Rows are points. A path goes straight from each point to the next, and from the last back to the first. The post is the endless flat space through its rows: a point in 2 columns, a line in 3, a plane in 4, and so on, so that a path can go around it. How many times does the path go around the post? Going back the other way cancels.
In the rows, zero is written as 128.

Post (2 x 3)
[[106 162 152]
 [137 106  68]]
Path (18 x 3)
[[172  98  40]
 [170 121 139]
 [108  86 119]
 [ 74 140 134]
 [ 57 208 111]
 [ 93 169 124]
 [ 31 113 152]
 [134  36  97]
 [150 141 148]
 [162 203  80]
 [ 95 172 121]
 [ 82 143  85]
 [110 181 130]
 [195 142 105]
 [160 102 118]
 [ 89  83 130]
 [ 59 154 110]
 [123 127  59]]
Times around: 1

Post (7 x 8)
[[128 134 163 184 144  97  67 140]
 [131 107  84 164 150 102 114 144]
 [120 136  83 115  95 119 151 118]
 [116 143 109 117  98 158 155 163]
 [ 54 143 118 122 103 136  79 166]
 [148  99  64 151 117 152 150  99]
 [137 122  96  84 127 156 164 108]]
Path (21 x 8)
[[ 71 126 145 157 127 109 129 139]
 [ 71  85  82 150  74 123 126 158]
 [146 119 115 151  99 139 127 155]
 [129 136  66  98 132 150 105 132]
 [ 90 155 118 124 130 170 131 119]
 [138 133 147 139 131 134 177 149]
 [126 125 128 100 183 145 148 128]
 [118 145  68 140 121 151 109 150]
 [150 125  48 135 120  93 113 141]
 [ 96 106 126 100  98 138 114 163]
 [ 80 100 115 154  96 126 126 120]
 [103 132 112 131 103 157 151 115]
 [125  77  95 134 104 134 156 109]
 [146 103 130  93 105 122  93  85]
 [173 145  89 128 137 121 113 165]
 [121 135   7 147 135 120 169 173]
 [ 85 134 124 129 151 129 122 165]
 [101  77 138 121 134 107  93 128]
 [130  76 113 123 122 129  76 127]
 [179 126  44 134 153 146 123 115]
 [100 137  67 159 107 139 137 147]]
Times around: 2

Post (13 x 14)
[[108 124 137  66 158 160 112 149 168  85 178 185  86  76]
 [129 142 181 135 111 121 113 184 127 167  87 100 136 162]
 [149 124 116  51 183  96 161   7 165  89 139  84 112  42]
 [125 148  87  82 205  59 162  96 125  76 175  81  96  56]
 [128 151 136 191  89 107 170 153 120 163 128 136 163 122]
 [120 128 141 129 144 214 101 182 120 111  93  69 189 110]
 [ 88 114 145 121 102 163 144 182  63 163 102 136 159 163]
 [127 115 129 138 120 139 170 155 134 107  97 110 129 181]
 [156 143 163 153 183 125 206 141 108 156 140 149 116 135]
 [176 142  64 105 176 101 123  53 143 123 162  98 132 113]
 [120 138  83  90 197  94 150 105 163 111 100 143 145  75]
 [149 124 147 192 136 116 127 140  77 129  89 148 102 131]
 [126 149 111 168 129 124 186 153 127 188 102 111  73 127]]
Path (25 x 14)
[[161 162 108  84 153 160 156 102  99  74 125  40 132 149]
 [189 130 118 143 156 161 145 117  83 151 169 132 102 128]
 [132 104 102 160 135 158 122 151 105 131 154  77 133  74]
 [135 117 152 144 177 108 135 104 112 139 102  88 136 135]
 [ 90 127 169 142 169  69 159 141 120 178 158 173 147  76]
 [ 89 146 128 141 149 134 141 144 166 140 143  86 100 100]
 [114 148 136 101 154 130 148  99 126 157 127  66  66 153]
 [133 179 183 132 106 137 134 171 135 110 133 147 117  57]
 [170 126 133  62 156 110 173  56 165  92 144 150 130  83]
 [153  96 126 136 174 115 137 159 120 110 148 145  91  95]
 [129 128 179 194 107 173 142 153 150 189  70 129 164  78]
 [ 88 100 118 114 132 179  82 143 102 108 143 113  95 166]
 [122 174  97 173 116 147 122 148 118 171 138  85 122  96]
 [134 143 159 127 127 111 153 112 114 158  73 119 105 104]
 [114 135 131  64 114 137 172 172 135 140  86  57  81 115]
 [ 88  81 102  65 114 113 134 171 178 107 131 102 100 113]
 [144  88 160 200 183 147  91 126 105 120 114 128 124  98]
 [147 174 128 167 165 108 139 122 192 163 120 136 116  92]
 [ 92 166 186 117 112 118 209 138  80 177 140 115 121  90]
 [135 132  96 124 148 113 122 131 132  62  77 153 158 125]
 [177 138 108 113 179  68 168 144 171 137 110  81 123 126]
 [125 117  61 117 159 130 183 131 119 112 132 129 120 128]
 [111  85 138 102 217 157 166 156 129 124 137 120 142 131]
 [102 136 125 206 162 132 130 142 124 159 152 171 187  99]
 [109 171 116  97 149 136 154  98 155 113 106  85 160 138]]
Times around: 4

Post (17 x 18)
[[ 89  80 137  89 173 159 145  46 142 146  33 107 162 162 196   7 131 175]
 [122 143 150 125 168 119  98 128 121 106 120 174 172 137 106 172 160 106]
 [ 79 138 120  67 149 184 106 167  81  95 120 138 118 111 139  99 116 102]
 [131 101 101 127 139 107 110 130 154 105 117 103 150 147 117 105 109 101]
 [151  85 124 149 107 117  76 118 110 122 125 105 139 168 109 140 167 116]
 [139  96 115 135 128 175 145 129 162 103 146 127 123  99  99 128 128 123]
 [132  73  76  88 116 106 143 158 156 135 145 135 157  96 126 151 182 109]
 [ 49 137 185 117 196 141 101 149  90 127 162 163 133 141  63 163 103 164]
 [169 105 136 120 114  79 190 144 116 142  86 116 135 144  83 129 145 124]
 [122 108 145 122 140 135 100  83 102 166 142 110 123 146  95 131  82  86]
 [ 99 164 169  88 113  99 125 175 113 126  89 111 153  39 104 155 160 139]
 [153  93  94 159 110 123 159 172 101 159 124 143 160 125  95  98 118 116]
 [121 116 165 140 163 154  92 141 146 146  93 165 100 170 162 140 124 151]
 [ 93  74  88 138 113 106 159 100 115 115 103 132 146 143 156 178 145 129]
 [136  88 115 172 141 139 174 151 127 147 157  92 146 155 124 115 131  85]
 [145 134 106  84 105 164  92 151 123 126 123 105 184 148 125 145 113 108]
 [105 122 169 107 100 103 146  94 118 115 169 125 132 166 141 126  94 116]]
Path (19 x 18)
[[ 91 104 135 165 123  98 122 133 148 111  76 131 179 142 124 146 145 171]
 [151 133 111 117 105 113  60 119 115 154  62 170 137 128  95  93 170 158]
 [ 98 130 129 149 130 115 146 150  60 103 172 147  94 158 110 112  98 112]
 [ 78  80  71 121 131 118 122 113  57 122 118 168 133 133 170  71 118 127]
 [ 92 155 141 108 123 125 100 124  93 132 148 116 141 146 124 152 140 154]
 [137 140  85  81 153 133 199 101 154  92 142  90 174  99  92  73  75 109]
 [129 132 123  80 119 133 135 111 183  96 128 123 123 111  82 122 151 127]
 [ 77 108 148 100  94 158 118 169 172 134 115  82 152 125 138 126 116 137]
 [123  71 181 121 145 183 109 129 119 165 135 121 119 185 116  81 110 147]
 [132 118 115 142 158 118  94 118 146  49 117 125 181 123 115 111 127 115]
 [139 129 156 106 165 130 149 107 109 111 139 141 154 146 129 158 122 109]
 [159  62 158 109 157  55 127 114 136 142  96 125 144 129 107  86 146 116]
 [152 127 139 111 114  78 109 128  88  94 140 144 133 117  78 153  99 156]
 [124 107 131 141 158 136 158 169  94 130 172 132  92 158  80 131 126 108]
 [107 109 109  87 120 113 108 126 158 132 144 115 100 134 110 101 140  69]
 [121 143 130 106 134 124 112 144 116 132 178  92 131 155  97  95 168 116]
 [143 123 110 138 148  82 133 105 116 102 112 128 158 157 117 142 130 103]
 [127 117 160  83 132 107 121 133 108 146 115 150 128 144 127 151 119 128]
 [119  60 128 101 150 132 193 115 103  79  97 116 120 132  26 130 117 104]]
Times around: 0

Post (17 x 18)
[[127 150 235 126 202 155 129  96 146  92 153 108 115  87  76 173  97  93]
 [126 188 117  82 137 134 158 191 123 164 120 120 151 146 193 112 170  90]
 [110 189  81 103 140 120 150 159  75 158 154 143  88 207 200 161 153 117]
 [127 158 141 116 129  54 113 198  93 173 156  83  98 181 172  81 116 127]
 [116 103  81  67 163 203 142  89 102 105  99 120 117  71 129  57 128 118]
 [150 126 107 176 166 134  88 209 118 203 134 164 105 140 193 143 154 121]
 [139 124 181  54 163 137  86  65 188  86 127 103  74  99 121 114 143 124]
 [162 142 104  31 135 177 142 139 130 130 115 179  80  85 130  80 104  85]
 [131 172  80  83 140  76 147 185 107 184 149 130 149 169 237 140  86 144]
 [131 131  81 174  76 118 132 176 112 187 122 131 116 148 177 197 140  86]
 [123 124 144  45 197 145 132  69 163 117 112 129 134  93  17 113 138 136]
 [135 157 135 167  97 109 111 199  94 110 137 142 129 145 155 184 152 171]
 [126 132 156 180 157  56 171 146 128 120 137 163 119 118 150 153 171 115]
 [113 123 213 155 158  88 122 155  90 158  74 143 106 149 158 199 133 124]
 [130 137 159 183 121 104  75 139 119 126 121 178 160 160 145 134 131  94]
 [160 173  69  98 144 174 169 168 162 136  99 121 107 174 172  72  94 125]
 [111 167 145 112 107 137 178 157 111 215 177 149 101 180 217 111 143 157]]
Path (25 x 18)
[[111 147  93 140 168 146 132 212 140 127 187 107  77 133 127 137 138 120]
 [ 84 147 124 104 172  68 139  85 110 101 130 145  91 112 128 172 155 137]
 [147 142 140 169 150 124  97 113  79 170 129 107  60 149 181 102 119 181]
 [159 155 159  44 107 141 112 150 127 171 142 155 110 111 205 143 147 134]
 [116 154 190  76 170  95 145 148 112  63 154  95 141 146 179 168 154 151]
 [133 117  80 128 174 122 187 163 136 108 135 190 104  78 135 100 156  85]
 [107 160 118  93 169 117 176 168 128 194 134 161  75 146 171 124 127 148]
 [124 162 152 115 167  83 189 135 131 160 109 131 115 123 184 151 117 108]
 [168 167 106  95  71 127 126  90  96 189 165 137  43 151 184 138 106  93]
 [126 116 112  96 202  89 129 130 105 148 123 134 133 137 156 120 176  89]
 [103 129 148  81 113 148 113 161 159 139 118  58 144 173 155  81 142 150]
 [ 98 136 111 108 146 132 120 177 121 249 134 126  85 190 170 120 150 112]
 [133 169 168  80 157 146 175 175 161 173 138 154 105 114 111  88 123  82]
 [105 119 128 117 159 105 114 145 155 153 103 122 142 193 167 131  93 144]
 [139  68 127 125 104  91 112 126  85 130 132 122 116 145 132 169 134 122]
 [160 152 164 124 160 126 129 173  89 152 127 107 142  93 169 190  87  75]
 [124 192 143 126 136  98 149  85 104 126 155 140 140 130 164 140 118 100]
 [ 87 172 193 143 129  47 113 156 133 150 146 134 152  99 150 113 133 121]
 [ 98 129 211  87 135 138 146 154 146 161 146 182  73 159 163 108 126 104]
 [ 98  97 120  87 138 119 131 140  72 120 134 130 105 121 133 132 152 154]
 [104 134 102 126 127  80 174 218  61 210 114 121  78 147 130 164 145 116]
 [127 174 124 132 139 197 110 123 166 151  82 121 121  96 158 151 104  82]
 [138 154 165 118 126 115 140 125  98 150  97 151  99 123 136 140 143  90]
 [156 121 179 107 144  98  85 112 109 159 180 108  65 180 197 116 155 139]
 [110 111 124 118 149  58 125 137 125 118 136 103 156 142 138 130 103  89]]
Times around: 2

Post (17 x 18)
[[ 97 134 150 129 122 134 138 162 121 113 125  60 108 129  92 157 148 106]
 [ 89 148 129  96 139  42  97  62 108  94 172 175 145 175  81 157 135 158]
 [128 152 112  68 178  82 118 159 106 104 181 113 132 133 118 134  99 120]
 [117 183 100  74  83  99 134 194 160 130 122 149 109 101 120 153 130 110]
 [159  61 148 211 134 110  67 110 166 143 119 147 208 168 150  95 184  89]
 [116 121 138 123 122 118 118 144  77 132 151 189 148 129 133 171 181 146]
 [105 193 123 119  80 116  88 158  67 176 201  69 172 194 113 143 169  96]
 [110 103 109 109 153 108 157 165 143 145 149 104 150 100 158 136 129 177]
 [139 104 164  97 111 106 125 102 173 201 163  97 174 129 142 137 128  94]
 [102 137 128 138 167  78 105 143 101 137 173  76 131  95 119 114 155 110]
 [107 128  89 139  94 152 130 150 125 178 162 133 100 116 101 108 136  97]
 [ 81 109 101 150 150 105 141 114 120  78 126 106 152 145 126 154 161  98]
 [148 190  95 117 121 137 164 129 117 139 110 107 149  95 157 138 115 166]
 [107 170 141 114  81 107 164 179 131 134 208 124 106 159  99 136 151  78]
 [ 96 117 112 169 152  97 150 168 119  62 115 167 149  73 125 153  93 150]
 [114 161 130 140 120 121 142 157 131 171 102 127 113 140 163 180 134 138]
 [100 157 164 110  66 138 140 116 168 107  89 161 139 145 195 137 124 132]]
Path (20 x 18)
[[110 122 136  92 132  35  88 130 164 157 136  61 170 141 115 153 139 125]
 [100 140 105 127 101  79 148  68 154 190 130  91 135 112 178 148 142 148]
 [139 143 129 124 143 106 129 134 103 165 127 131 146 114 151 144 145 117]
 [ 73 143 175 167 129 129 115 217 134 110 139  86 167 112  97 137 110  96]
 [ 95 132 110 108 151  90 105 144 146 114 130  76 150 139  93 123 139 125]
 [149 159 162 123 105 140 140 192  87 161 151 103 169 147 103 162 104 110]
 [143 114 120 100  58 105 136 109 115 205 152 121 163 152 124 164 164  98]
 [ 66 180 132 129 102 115  90 158 108 157 174 171  60 164 186 174 139  85]
 [110 167 124 121  96 123 156 149 150 116 204  87 163 179  94 113 130  96]
 [ 78 139 130 133 123  66 114 166 137  94 204  88 172 115 108 121 169 111]
 [117 160 117 125 112 128 114 131 114 143 182  99 119 105 154 124 136 104]
 [113 168  99  94  84 117 100 133 202 212  95 169 110 124 122 181 129 126]
 [ 81 145  94 118 100 133 131 189 150 141 104 107 148 135 137 156 100 114]
 [ 93 181 167 137  63 121 107 157  51 107 167 147 166 155 121 138 175 109]
 [124 195 106 135  94 103 121 198  63  84 167 112 139 154 101 171  80 126]
 [141 109 132 115 143 123 106 143  70 114 185  80 175  86 122 140 207 149]
 [144 155 126 130  93  83 102 202 119 127 169  96 169 156 116 145 114  60]
 [125 174 109 154 151  59 115 153 123 111 156 171 184  84 176 149 106 209]
 [112 118 249 106 157 108 111 135 121  83 119 128 138  58 138 160 121  77]
 [128  96 107 118 167 104 161 117 168 110  92 150 157  89 141  93 177 109]]
Times around: 2

Post (17 x 18)
[[147  71 112 146 111 154 133 173 144 137 149 117 104  84 104 123  92  79]
 [165 134 121 190 146 132 117 184 141 138 161  97 169 136 135 133 164 136]
 [108 126 111 147  61 120  98 132 109  87 130 119 134 127  91 120 129 111]
 [107  54 126 145 125 149 154 152 158 173 123 140 165 135 129 144 127 112]
 [154 162 119  98 186 176 146 122 103 124 142 176 103 155  91 100 173 185]
 [181 131  99 143  94 120 130  99 118 134 128  90 130 132 160 161  92 139]
 [154 103  87 174 142 158 162  75 119 103 127  93 134 179 147 102  99 164]
 [115  93 134 141 107 117 145 127 125  72 184 104 138 154 104 110  78 162]
 [136 153 169 163  77  84 170  98 130 136 143  98  95 109 141  91 143 158]
 [111 103 139 109 169 139 103  71 177 157 126 133 100 143 148 118 145 170]
 [161  88 162 148 100 141 130  95 144 111  91 147  77 174 179  52 153 121]
 [121 153 157 133 147 110  87 146  63 152  84 179 114 150 102  53 137 105]
 [204  92  87 159 182 170 120  60 102 145 136 140 160 160 126 138 137 118]
 [ 63 119 167 125  78  94 129 164 115 158 146 106  78 159  97 103 133 113]
 [144 149 160 119  86 177 142 137 157 100 118 144 121 146 100 120 136  69]
 [ 64 150 159 119  98  83 167 159  62 116 142 120  99 134 119 119 160 108]
 [129 143 134 148 180 128 195 162 132 101 150 176  92 170  84 120 142 122]]
Path (22 x 18)
[[ 83 108 187  73 149 127 144 107 101 124 125 114  91 186  79 108 109  48]
 [120 132 101 152 138 189 131 181  99 160 106  94 166 148 108 141 104 157]
 [137 108 120 175 118 149 136 125  94 156 147 174  86 113 113  57 170 170]
 [117 100 112 102 108 127 180 133 154 176 112 114 120  66 136  86  79 141]
 [165 127 141 117 120 154 194 133 128 152 123 123  88 117  71 111 100  84]
 [147  93 128 123 249 162 128  96 125 110 166 179  72 161 112  98 189 172]
 [ 93 151 159 115 135 108  97 170 118 142 141 153  38 156 134  88 158 158]
 [110 144 111 118 112 149 139 120 129 123 151 138 136 169  75 124 150 163]
 [170 137  87 112 189 170 148  58 142 118 139 204  79 148 114 141 110 107]
 [ 86 203  93 152 103 162 189 155 108 136 144 145 163  82  59 156 183 126]
 [111  36 109 133  68 124  66 161 147 103 177 120 153 183 116  92 153 164]
 [138 142 170 167  56 119  87 211 149  82 129  73 132 153  67  79 158  98]
 [161 109 178 185 158 141 134 184 169 136 134 116 129  98 132  47 137 202]
 [136  68  57 200 171 210  74 124 187 147 147 127 140 124  95  89 154 148]
 [153 132 104 209 181 118 116 136 192  92 141 183 140 137 142 163 177 163]
 [160 169 152 203 103  93 179 190 103  78 134 162  86  88  58  60 147 122]
 [ 90 100 100 124 104 182 120  85  89 117 103  98 181 122 127  91 171 141]
 [179 192 119 182  90 109 190  56  97  88 136 102 129 121 151  71 150 159]
 [ 60  92 125 121 110 134 135  97 174 126 145 190  28 163  73  52  83 119]
 [181 150 137 122  44 130 204 108 130 154  96  83  87  94  97 137  93  46]
 [127 128 141  96  94 111 135 211 143 132  55 181  78 174 144 114 103 133]
 [171  93  60 100 105 219 166  54 161  82 146 126  77 147  87 137 148 108]]
Times around: 2

Post (17 x 18)
[[179  50 107  89 169 130  57 142 219 135 120 200 174 146 110 150 114 126]
 [156 118  97  92 114 139 134  88  85 192  61 122  71 129 155 123 172 178]
 [180 111  96 118 140  95 133 120 145 166 151 166  60 144 150 190 121 151]
 [ 85  97 118 120 139 134 179 115 141  94 121 118 137 156 121 163 133 103]
 [126 123 143 127  45 131 179  83 119 196 157 100  90 108 151 112 232 143]
 [133 111 173 205 131  97 146 204 192 134 138 136 168 149 172 135  41 153]
 [153 128  95 156  68 126 169 175 112 136 126 111 186 125 139 130 141 111]
 [ 92 167 106 180 175 124 146 214 176 136 143  56 115  62 140 118 137  63]
 [161  61  86 136 100 150 134 152 112 134 121  90 110  65 178 163 139 186]
 [138  85 146 115 112 140 156  67 129 121 133 183  77 156 132 124 115  65]
 [106 137 126  99 114 129 128 134 165 110 123 138 126 129 153  90 124 161]
 [129 154  90 122 159  94  96 124 155 149 124 124 172 112  93 155  96 145]
 [156 124 151  77 104 131 160 116 201 175 129 152 143 124 133 118 136  68]
 [150  91  89 171 131 141  93  95 211 139 124 135  74 148 134 179 100  87]
 [133  85  99 119  36  62 153 130 161 142 122 161  96 136 105 132  81 159]
 [112 140 144 167  76 115 195 159 176 210 144 177  78 148 134  93  82 230]
 [ 99 153 102 127 137 137 107 173 101 171 162 102  97 121 144 180 160 115]]
Path (28 x 18)
[[176 113  74 161 107 122 200 237 106  58 115 115 111 100 161 153  73  99]
 [152  95 114 144  63 108 159 140 164 170 115 161  69 101 104 130 124 132]
 [136  88 113 167  88 107  79 183 154 127 195 168  16  89 214 152 141 156]
 [ 97 193  38 117 127  99 102 100 134 133 218 148  20  69  92 178 213 111]
 [138 119 121 117  88 131 141 166 194 112 127 160 117 175 158 161 109  97]
 [109 128 123 131 150 132 125 188 219 204 203 206  66  97 140 174 136 155]
 [141  67 141 213 137 123  84  88 173 154 157 134 110 131 203 193  90  52]
 [118 146 114 113 104   7 178  82 147 121 139  88 185 167 142 130 123 149]
 [154 210  86 148 145 152 188 239  85 145 158 111  94  93 181  58 104 213]
 [205  55 109 152  62  80 137  90 107 110  56 117 146 132 109 153 103 159]
 [141 102  55 131 105  89 192 143 126 150  80 142 132 121  91 171 117 173]
 [159 134  85 129 114  96 129  72 124 124  58 100 116 145 183 150 118 142]
 [111  63  43 111  80 118  99 147 113 147 123 142 118  90  94 111 143 150]
 [143 119 149 144 173 192 116 174 199 209 146 190  86 144 176 158  92 118]
 [150 133  90 144  39 132 113 147 146 143 114 135 173 130 121 112 150 162]
 [113 108 215 132 102 136 134 137 149 119  58 111 193 118 157 111  58 202]
 [ 95  94 188 152 159 151 111 101 209 187 188 181 133 187 114 214 134  63]
 [ 68 168 135 137 140 113 158 139 154  90  81  91 200 132 173 109  49  70]
 [106 110 132  76 126 165 117 140 115 140 131 136 125 130 180 122  84  90]
 [219  61 124 221  45  82 129 119 213 166 171 132  87 180 180 139 180 154]
 [180 220 152 128 104  75 154 183 128 207  80 111 151 142 126  94 105  71]
 [115 120 182 165 148 163 131 169 147 165 124 142  97 140 146 147 143 139]
 [120 141 108 112 138 155 122 136 105 169  90  93 155 111  95  98 154 214]
 [190 118  71 161 140  74 167  44 112 204 100 122 106 118  78 145 125 144]
 [ 90 123  95 169  20 122 151 145  95  71 129  55 166  91 216  81 124  84]
 [110  59 126 152 120 105  91 232 166 136 108 183  68  92 173  40 142 132]
 [182  94  88 170 151 169 137 130 197 142 116 120 137 124 194 118  90 148]
 [115 239 140 159 152  95 144  63 162 152 207  43 110 111 148 143 136 126]]
Times around: 2
